Rows are points. The points of each table are mixes of a few directions, plus a little noise. Count the directions of each table, and those that both share. Where both have some left over, give the other angles between the two spaces (their principal angles), to ten degrees, smallest first.

First (6 x 2):
[[0.017, -0.009],
[0.056, -0.031],
[0.054, -0.030],
[-0.018, 0.010],
[-0.093, 0.050],
[-0.012, 0.008]]
Second (6 x 2):
[[0.003, -0.002],
[0.071, -0.038],
[-0.078, 0.043],
[-0.001, 0.001],
[0.050, -0.027],
[-0.043, 0.023]]
Directions: first 1, second 1, shared 1

First (5 x 4):
[[-0.043, -0.057, -0.045, -0.034],
[0.005, 0.009, 0.007, 0.005],
[0.030, 0.066, 0.058, 0.065],
[0.046, 0.036, 0.027, -0.002],
[-0.038, -0.055, -0.046, -0.037]]
Second (6 x 4):
[[0.000, -0.029, 0.035, 0.025],
[-0.045, 0.051, -0.005, 0.066],
[0.042, 0.003, -0.053, -0.106],
[0.026, -0.007, -0.023, -0.058],
[0.006, -0.017, 0.013, 0.002],
[-0.029, 0.000, 0.035, 0.071]]
Directions: first 2, second 2, shared 1; angles 90

First (9 x 6):
[[-0.077, 0.011, 0.112, 0.115, -0.036, 0.040],
[0.013, -0.009, -0.073, -0.072, 0.003, 0.020],
[0.064, -0.001, -0.027, -0.032, 0.033, -0.064],
[0.006, -0.010, -0.074, -0.073, 0.000, 0.028],
[-0.009, -0.004, -0.029, -0.028, -0.006, 0.025],
[-0.003, -0.001, -0.010, -0.009, -0.002, 0.008],
[0.012, 0.008, 0.056, 0.053, 0.009, -0.041],
[-0.010, 0.009, 0.067, 0.066, -0.002, -0.020],
[0.003, -0.003, -0.021, -0.020, 0.001, 0.006]]
Second (8 x 6):
[[0.055, 0.002, -0.010, 0.022, -0.037, -0.011],
[-0.105, -0.039, 0.016, -0.044, 0.044, -0.022],
[-0.056, -0.069, 0.015, -0.026, 0.023, -0.010],
[-0.040, -0.018, -0.005, -0.016, -0.033, -0.086],
[0.025, -0.015, 0.008, 0.007, 0.027, 0.060],
[0.053, 0.082, -0.012, 0.025, 0.007, 0.056],
[0.085, 0.004, -0.003, 0.033, -0.005, 0.062],
[-0.014, 0.053, -0.016, -0.003, -0.024, -0.051]]
Directions: first 2, second 3, shared 0; angles 60, 90

First (8 x 8):
[[-0.026, -0.025, -0.074, 0.010, -0.035, 0.035, 0.033, -0.033],
[-0.019, -0.002, -0.006, -0.028, -0.042, -0.003, 0.007, -0.007],
[-0.059, -0.009, -0.015, -0.100, -0.131, -0.010, 0.023, -0.026],
[0.020, 0.016, 0.047, 0.001, 0.029, -0.021, -0.022, 0.022],
[0.045, 0.018, 0.038, 0.054, 0.088, -0.008, -0.026, 0.028],
[0.036, 0.002, -0.010, 0.074, 0.085, 0.016, -0.007, 0.011],
[-0.033, -0.015, -0.036, -0.038, -0.066, 0.011, 0.024, -0.024],
[0.040, 0.022, 0.056, 0.034, 0.074, -0.020, -0.030, 0.032]]
Second (10 x 8):
[[0.008, -0.073, -0.016, -0.020, -0.037, -0.016, 0.040, -0.042],
[-0.016, -0.104, -0.060, -0.001, -0.016, -0.002, 0.017, -0.003],
[-0.007, -0.101, -0.070, -0.002, -0.089, 0.000, 0.004, 0.017],
[-0.038, 0.075, 0.051, 0.051, 0.063, -0.024, -0.025, 0.035],
[0.002, 0.077, 0.036, 0.005, 0.084, 0.014, -0.016, 0.003],
[-0.009, -0.082, -0.087, -0.005, -0.010, 0.034, -0.016, 0.032],
[0.023, 0.064, 0.044, -0.017, 0.034, 0.006, 0.004, -0.025],
[0.010, -0.002, 0.032, -0.007, -0.047, -0.028, 0.026, -0.030],
[0.006, 0.053, 0.004, 0.003, 0.007, 0.022, -0.030, 0.029],
[0.021, 0.093, 0.066, -0.007, 0.011, -0.005, -0.002, -0.017]]
Directions: first 2, second 4, shared 0; angles 40, 50

First (9 x 11):
[[-0.021, 0.080, 0.053, 0.034, 0.055, -0.002, 0.040, -0.004, -0.027, 0.020, 0.033],
[0.036, -0.032, -0.027, -0.006, -0.029, -0.009, -0.004, 0.020, 0.009, -0.035, -0.003],
[0.009, -0.037, -0.077, 0.011, -0.037, -0.050, -0.026, 0.027, 0.021, -0.037, -0.009],
[-0.079, -0.011, -0.045, -0.007, -0.054, 0.017, 0.001, -0.100, -0.024, 0.094, 0.019],
[-0.089, 0.033, -0.039, 0.036, 0.039, -0.062, -0.046, 0.004, 0.021, 0.032, -0.024],
[0.008, 0.009, 0.036, -0.012, 0.013, 0.028, 0.010, -0.007, -0.007, 0.009, 0.001],
[-0.008, 0.021, 0.003, 0.021, 0.044, -0.035, -0.023, 0.049, 0.022, -0.027, -0.022],
[0.147, -0.033, 0.033, -0.023, -0.056, 0.052, 0.080, 0.023, -0.029, -0.080, 0.054],
[-0.003, -0.028, 0.065, -0.050, 0.020, 0.063, -0.032, -0.012, 0.018, 0.025, -0.046]]
Second (8 x 11):
[[-0.001, 0.035, -0.067, 0.049, 0.031, -0.085, 0.051, 0.044, 0.018, 0.032, -0.040],
[0.003, -0.051, 0.097, -0.072, -0.043, 0.122, -0.076, -0.066, -0.024, -0.045, 0.061],
[-0.002, 0.034, -0.063, 0.049, 0.029, -0.080, 0.049, 0.043, 0.016, 0.030, -0.038],
[0.004, -0.040, 0.076, -0.056, -0.035, 0.095, -0.057, -0.053, -0.019, -0.035, 0.048],
[0.000, -0.001, 0.001, -0.002, -0.002, 0.002, -0.002, -0.002, -0.002, -0.001, 0.000],
[0.001, 0.000, -0.001, 0.000, 0.000, 0.000, 0.002, 0.000, -0.001, 0.000, 0.000],
[-0.002, 0.031, -0.058, 0.043, 0.027, -0.074, 0.044, 0.039, 0.015, 0.028, -0.036],
[0.001, -0.009, 0.013, -0.010, -0.005, 0.015, -0.011, -0.008, -0.003, -0.008, 0.009]]
Directions: first 4, second 1, shared 0; angles 40

First (9 x 12):
[[0.129, -0.011, -0.081, -0.061, -0.072, -0.011, -0.025, 0.006, -0.010, 0.034, -0.058, -0.064],
[-0.030, -0.008, -0.021, 0.029, 0.013, 0.046, -0.101, 0.039, 0.001, 0.039, -0.022, -0.004],
[-0.033, -0.027, -0.003, 0.025, 0.043, 0.019, -0.125, 0.057, 0.003, 0.015, 0.015, 0.022],
[0.050, -0.009, 0.021, -0.053, -0.004, -0.041, 0.030, -0.021, 0.024, 0.010, -0.014, -0.020],
[0.017, -0.016, -0.007, 0.011, -0.021, -0.008, 0.031, 0.052, -0.046, -0.036, 0.027, 0.012],
[0.014, 0.034, -0.037, 0.002, -0.031, -0.006, 0.072, -0.070, -0.009, -0.034, 0.011, 0.000],
[-0.026, 0.003, 0.049, -0.017, 0.042, -0.025, 0.004, -0.040, 0.043, 0.005, 0.009, 0.012],
[-0.021, -0.013, 0.064, -0.021, 0.052, -0.044, 0.010, -0.015, 0.033, -0.015, 0.033, 0.027],
[-0.101, 0.047, 0.014, 0.085, -0.024, 0.070, 0.104, -0.008, -0.039, -0.017, -0.002, 0.014]]
Second (11 x 12):
[[0.044, -0.011, 0.001, -0.037, -0.014, -0.006, -0.018, 0.009, 0.017, 0.041, -0.042, -0.035],
[0.051, -0.017, -0.017, -0.037, 0.013, -0.055, -0.019, -0.017, 0.005, -0.038, 0.041, 0.018],
[-0.021, 0.053, -0.065, 0.019, -0.006, 0.030, -0.019, -0.115, 0.029, 0.005, -0.013, -0.004],
[0.040, -0.010, 0.043, -0.048, 0.002, -0.062, 0.078, -0.020, 0.011, -0.026, 0.020, 0.002],
[0.022, -0.007, -0.004, -0.021, 0.014, -0.029, -0.018, -0.017, 0.013, -0.013, 0.018, 0.008],
[-0.043, -0.017, -0.034, 0.090, -0.027, 0.044, 0.009, 0.124, -0.109, -0.069, 0.060, 0.047],
[-0.096, 0.004, 0.005, 0.073, 0.042, 0.042, -0.057, 0.029, -0.016, -0.019, 0.040, 0.048],
[-0.004, 0.037, -0.019, 0.012, -0.060, 0.064, 0.052, -0.022, 0.000, 0.063, -0.089, -0.059],
[0.022, -0.022, 0.061, -0.040, 0.002, -0.021, 0.029, 0.033, 0.019, 0.035, -0.032, -0.025],
[-0.060, -0.004, 0.011, 0.032, 0.036, 0.047, -0.100, 0.027, 0.022, 0.049, -0.024, 0.001],
[0.045, -0.005, 0.019, -0.043, -0.003, -0.055, 0.062, -0.029, 0.008, -0.029, 0.020, 0.002]]
Directions: first 5, second 5, shared 5

First (10 x 14):
[[0.020, 0.046, -0.001, 0.005, -0.023, -0.029, -0.045, 0.020, 0.015, -0.013, -0.029, -0.044, 0.016, 0.056],
[0.021, 0.034, 0.005, 0.003, -0.013, -0.036, -0.045, 0.011, 0.017, 0.001, -0.045, -0.039, 0.018, 0.041],
[-0.025, 0.007, -0.023, 0.005, -0.016, 0.058, 0.044, 0.013, -0.023, -0.047, 0.095, 0.021, -0.026, 0.008],
[-0.018, -0.032, -0.003, -0.003, 0.014, 0.029, 0.039, -0.012, -0.014, 0.003, 0.036, 0.035, -0.015, -0.040],
[0.014, -0.048, 0.029, -0.010, 0.039, -0.047, -0.017, -0.033, 0.016, 0.069, -0.094, 0.011, 0.020, -0.059],
[-0.027, 0.009, -0.026, 0.005, -0.018, 0.064, 0.049, 0.015, -0.025, -0.053, 0.107, 0.023, -0.029, 0.011],
[-0.024, -0.068, 0.005, -0.007, 0.036, 0.031, 0.056, -0.031, -0.017, 0.027, 0.026, 0.061, -0.018, -0.083],
[0.029, 0.081, -0.005, 0.009, -0.041, -0.039, -0.068, 0.036, 0.021, -0.031, -0.033, -0.072, 0.022, 0.098],
[-0.014, -0.099, 0.024, -0.013, 0.061, -0.002, 0.042, -0.051, -0.006, 0.073, -0.039, 0.067, -0.004, -0.121],
[0.024, 0.071, -0.006, 0.008, -0.038, -0.030, -0.057, 0.032, 0.018, -0.030, -0.023, -0.062, 0.018, 0.087]]
Second (9 x 14):
[[-0.008, 0.014, -0.002, 0.008, 0.007, 0.004, 0.019, -0.016, 0.002, -0.002, -0.004, 0.002, 0.007, 0.013],
[-0.020, 0.032, -0.005, 0.017, 0.017, 0.011, 0.043, -0.036, 0.007, -0.006, -0.007, 0.006, 0.015, 0.029],
[0.111, -0.033, 0.024, 0.016, -0.048, -0.021, 0.024, 0.025, -0.060, 0.018, -0.026, -0.011, 0.077, 0.058],
[-0.097, 0.035, -0.021, -0.009, 0.044, 0.019, -0.010, -0.029, 0.051, -0.017, 0.020, 0.010, -0.060, -0.042],
[-0.058, 0.022, -0.013, -0.005, 0.026, 0.012, -0.005, -0.018, 0.031, -0.010, 0.011, 0.006, -0.035, -0.024],
[0.184, -0.077, 0.040, 0.010, -0.087, -0.040, -0.001, 0.069, -0.097, 0.032, -0.032, -0.021, 0.103, 0.063],
[0.031, -0.019, 0.007, -0.003, -0.017, -0.008, -0.012, 0.019, -0.015, 0.006, -0.002, -0.005, 0.010, 0.001],
[-0.134, 0.026, -0.029, -0.029, 0.053, 0.021, -0.053, -0.014, 0.075, -0.021, 0.037, 0.011, -0.107, -0.090],
[-0.009, 0.001, -0.002, -0.003, 0.003, 0.001, -0.005, 0.000, 0.005, -0.001, 0.003, 0.001, -0.008, -0.008]]
Directions: first 2, second 2, shared 0; angles 70, 80
